Each row is a point. Each copy is the shape, with its points in the same order, turned, moved and blurred by noise. Is it also mirrored, or only turned?

Shape (7 x 3):
[[-1.2  1.1  2.1]
 [ 2.8  4.7  3.3]
 [ 0.3 -3.0 -3.4]
 [ 3.5 -0.1 -0.2]
 [-0.9 -2.9 -9.4]
 [ 6.0 -1.4  3.0]
 [ 0.3  3.1  2.5]]
Copy 1:
[[ 0.0 -2.9 -3.1]
 [ 2.1 -5.4  0.5]
 [-3.1  2.0 -2.2]
 [-2.2 -1.3  0.7]
 [-2.2  8.8 -0.8]
 [-4.6 -5.5  1.9]
 [ 1.5 -3.8 -2.1]]
Copy 1 is: mirrored
Copy 2 (7 x 3):
[[-1.7 -0.1  0.0]
 [-0.2 -2.6  4.9]
 [ 3.5  0.3 -4.6]
 [ 2.7 -2.8 -0.2]
 [ 7.4  4.7 -6.1]
 [ 1.7 -7.0  0.1]
 [-1.1 -0.7  2.4]]
Copy 2 is: only turned
Copy 3 (7 x 3):
[[ 1.8 -3.6 -1.2]
 [ 1.7 -2.9  5.2]
 [-0.1  3.1 -3.3]
 [ 2.1  2.0  1.6]
 [-4.9  5.8 -6.1]
 [ 5.6  2.6  3.0]
 [ 1.6 -3.0  2.3]]
Copy 3 is: only turned
Copy 4:
[[ 1.0 -1.7 -1.8]
 [ 5.3  0.7 -4.8]
 [-0.2  2.1  5.0]
 [ 2.1  3.7 -1.4]
 [ 0.7  1.8 10.5]
 [ 2.1  5.4 -2.9]
 [ 3.9 -1.5 -2.8]]
Copy 4 is: only turned

Shape:
[[ 4.3  5.6 -2.5 -2.5  0.7 -3.2]
 [ 1.2 -1.1 -1.9 -1.9 -4.5  0.7]
 [ 0.4 -0.1  1.7 -0.1 -0.5  2.6]
 [ 1.3  2.3  1.8 -4.2 -1.6 -3.2]
 [-1.1 -1.5 -3.5 -5.9  2.2 -1.0]
 [-2.1 -1.4  2.5 -2.0 -0.2 -1.1]
 [ 0.5  4.4  3.4 -2.1  0.7  3.6]
 [-8.3  6.8 -6.9  7.1  2.5 -3.5]
 [-3.4 -5.3 -1.8 -4.2  2.1  2.4]
 [ 0.5 -2.2  1.6 -0.2  5.7  1.7]
 [-3.3 -0.7  2.6 -3.0 -3.1 -4.2]
 [ 3.5 -2.9 -6.4 -4.5 -1.9  9.8]]
Copy 1 (12 x 6):
[[-1.3 -2.1 -0.8  0.5  6.7 -2.6]
 [-0.3  1.8  0.3 -1.7 -0.9 -3.3]
 [ 1.0  0.5 -2.5 -2.0 -1.7  1.0]
 [-2.2 -2.2 -2.9  2.7  0.9 -3.2]
 [ 4.3 -0.2  3.2  3.7 -0.3 -0.7]
 [ 0.5  0.4 -2.0  2.6 -3.1  0.7]
 [ 0.8 -5.7 -4.7 -2.4 -0.4  0.9]
 [-7.7 -3.2  9.8 -0.8  4.0  7.6]
 [ 4.0  0.8  3.0  3.7 -4.3  1.2]
 [ 4.8 -0.9 -2.3  1.3 -0.4  4.9]
 [-4.5  1.3 -1.6  4.6 -2.4 -2.1]
 [ 9.6  1.0  3.4 -6.0 -2.0 -4.4]]
Copy 1 is: mirrored
Copy 2:
[[-2.7  6.8 -0.1 -4.4 -2.5 -1.3]
 [-3.2 -1.3  1.0 -1.1 -2.9  3.1]
 [-0.2  0.9 -3.2  1.5 -2.4  3.2]
 [-1.3  1.2 -1.3 -2.3 -5.5 -2.6]
 [-4.4  0.5  0.9  2.0  0.5 -3.5]
 [ 0.4 -2.0 -2.8  0.8 -2.4 -0.8]
 [-1.6  3.8 -6.4  1.6 -4.4  1.8]
 [-2.8  1.3 -8.1 -8.8 10.1  0.4]
 [-3.1 -2.8 -0.2  5.7  1.6 -0.7]
 [ 2.1  2.6 -2.5  4.7  1.3 -0.2]
 [-0.5 -4.4 -2.5 -2.2 -3.9 -2.3]
 [-8.4  2.2  3.2  6.7 -1.0  7.3]]
Copy 2 is: only turned
